Rows are points. Examples show where two turns around zero, p and q, send a point. Write where each new point lands after one turn and then the other. Backwards means that the second turn is done in reverse. Each puzzle has new turns, and all numbers are rounded.

Turn p:
[ 5 -3] -> [5 3]
[-20  39] -> [-44   0]
[12  5] -> [ 1 13]
[24 -1] -> [12 21]
[-22 -39] -> [ 24 -38]
Turn q:
[9 1] -> [6 7]
[-34 -21] -> [-11 -39]
[43 -3] -> [34 27]
[-26   5] -> [-22 -14]
[ 8 18] -> [-6 19]
Where do these land?
q, then p: [14 -5] -> [ 1 15]
p, then q backwards: [-47 -30] -> [-34 -44]
q, then p backwards: [-5  9] -> [-2 10]
p, then q: [16  5] -> [-9 14]
p, then q backwards: [23 21] -> [15 27]

Turn p:
[-11  -7  15] -> [-10  10 -13]
[ 48 -25  -7] -> [ 29 -42 -20]
[-25  29  28] -> [-43  16   9]
[  8   9 -13] -> [ 7 -8 14]
[-21  -6 -22] -> [17 24 10]
Turn q:
[ 6 22 38] -> [-12  40  15]
[17  4 -7] -> [16  6 -8]
[ -2 -48 -35] -> [ 23 -55   4]
[-25  11  30] -> [-35  15  15]
[ 10  -4 -18] -> [ 15  -9 -11]
[-6 15 -9] -> [ -7   3 -17]
Where do these land?
p, then q: [  6   2 -39] -> [22 25 20]
p, then q: [ -4 -25  12] -> [  9  -9 -25]
q, then p: [19 28 43] -> [-42  -7  34]
q, then p: [-26  11   6] -> [-3 28  4]
p, then q: [  4 -17 -22] -> [25 12 -1]

Turn p:
[  1  20  23  -6 -14  15] -> [ 26   6   6  -7 -19 -14]
[  2 -20  33 -24 -13 -35] -> [ -2 -11   6  43 -37  11]
[-38  21  24  -4 -14 -24] -> [ 21  22  12  42  -2 -22]
[  1   4  -1 -22  31  -8] -> [-25  26  -1   0 -13   9]
[ -1 -16 -37 -18 -21   0] -> [-25 -26  30  -4  13  -5]
[ 28   9 -36  31  13  16] -> [  1  -2  -8 -41  35  24]
[  7 -17  -6  44  19  36] -> [  4 -13 -47 -32  23  -3]
Turn q:
[  9  13  38 -25  -4  -2] -> [ 22   2 -34 -17  19   6]
[  6   0 -33 -55  19 -27] -> [  3  30 -25  60   8  10]
[ -8 -10 -20  23 -23  -5] -> [-17 -17  12   5 -23 -20]
[-19   1  -9 -11   3  12] -> [ 13   6   5   8 -17  11]
[-3 21 -8 16  4 -1] -> [-21   3   2  -9  -9  12]
[ 14   6 -30  12 -10  26] -> [-14  27  19  -7 -20 -18]
[  1 -31  63  40  12  -4] -> [ 15 -52  21 -38  43   0]
Where do these land?
p, then q backwards: [-18  -1  -1 -19  -2  -9] -> [  6  -9 -25   5  -1  -2]
p, then q: [ 24  -6  24  -3 -16 -27] -> [  4   1  17 -27  -5 -33]
q, then p: [ 11 -21  16  -7  13  20] -> [  1  15  -8  -8 -21  25]
q, then p: [ 26  29 -20 -31  27  25] -> [ 29  46  19 -29  10  -5]
q, then p: [-27 -10  27  37  11 -10] -> [-24 -26 -25   1 -31 -17]
q, then p: [  8 -19 -37  -4  15 -23] -> [ 24   9 -31  16  26  -4]
q, then p: [-24  30 -10  27 -48  24] -> [  4 -33  53  23 -14 -23]

Turn p:
[-11  -2   2  11 -38 -10  -1  -5] -> [-19   0  13  16  16 -21 -17  -5]
[-37  -7 -13  31 -23  -9 -29 -30] -> [-14  36  49  13   0 -18 -22   4]
[ 16  20  25 -15  11  18  -9  13] -> [ -4  -7 -15 -20   1   4  33 -20]
[ 12 -14   3  30 -10  36  19   6] -> [ -4  26 -28   1  24  16 -21 -18]
[ 26   8 -11   3  20  -9  10  14] -> [ 19 -10 -26  -6 -21  -1  -4  -3]
[ 10  14  12 -17  26  -2  29   3] -> [ -7 -23 -25 -16 -14  19   9  11]
[-13 -20   4   1   3 -16 -11   3] -> [ 3  9  8 20 -2 -7 10 16]
[ -3  20  -1 -31  12  14   5  25] -> [  6 -30  -2  -3  -5  24  22 -18]
[  0 -18 -21 -14  -2 -22 -12 -30] -> [ 19  -3  25  -6   3 -17 -10  32]
Turn q:
[ 10  -4  -1 -20   7  22 -19  14] -> [-15 -16 -16 -13  17 -17  -9  -8]
[ 26 -20  -2 -18  -9  32 -23  17] -> [-14  -4 -26 -24  10 -34 -14 -20]
[  0   7 -19 -19   6 -24 -31 -16] -> [  4 -31  -7  -8 -18   8 -22  25]
[  2   6   2  -2   5 -24  36  -1] -> [ -6   6   1  16 -17  17  31   7]
[ 20  22   7 -11  -8  26 -31  15] -> [  0 -28  -4 -30  17 -10  -8 -28]
[  0   4 -10 -14 -10  44  -4  -5] -> [ 18  -1 -28 -10  30 -11  -4 -12]
[ -3  -4  -1  33  -3 -28  26 -14] -> [ 11  24  19  24 -28  17   8   1]
[-12  -4  -5  32  -1 -22  27  -4] -> [  4  29  17  22 -17  22   5   2]
[ -7  -4  19  23  23  -6  22 -14] -> [ 3  8 23 38 -1 -3 12  1]
[-22  -3  -1  20   9   0  22  19] -> [-14  26  12  15  14  19   4  -1]
[-13   0  12 -25 -20 -20 -25 -12] -> [ 10 -14  10 -30  -8  -9  -2  32]
Where do these land?
p, then q backwards: [  6 -11  -6 -32   9 -76   5 -14] -> [ -1 -18  23 -42  19 -35 -22 -51]
q, then p: [ 17  -9  11  -1   2 -21   3  17] -> [-25  -9  14  14  11   1  -4   5]
q, then p: [  3  30   2  -6  -1  12 -12  12] -> [ 12   6   0 -12  13  15  10  24]
q, then p: [-68  -5  -7   7   9  16  -2   6] -> [  9  15 -17  -9 -38  24  40 -29]
p, then q: [ 9  9 24 17  4 -1 -8 -9] -> [ 7 -5 -4 -6  1 24 11 19]
p, then q: [ 9 -7 10 -6 -1 27 13 -5] -> [ -6 -13 -20  15  18   2  -4   3]
q, then p backwards: [ 13 -19  -7   8   9  22 -13  -6] -> [ 16   0  -7  21 -23  -9   4   8]
q, then p: [ 16  21 -14  14   5   6  11   1] -> [  2  17   4 -20  14   5 -19   4]
q, then p: [ -6 -10 -14  -2 -36  14   3  -1] -> [ 16 -29   5 -22  -9  -4   0 -12]
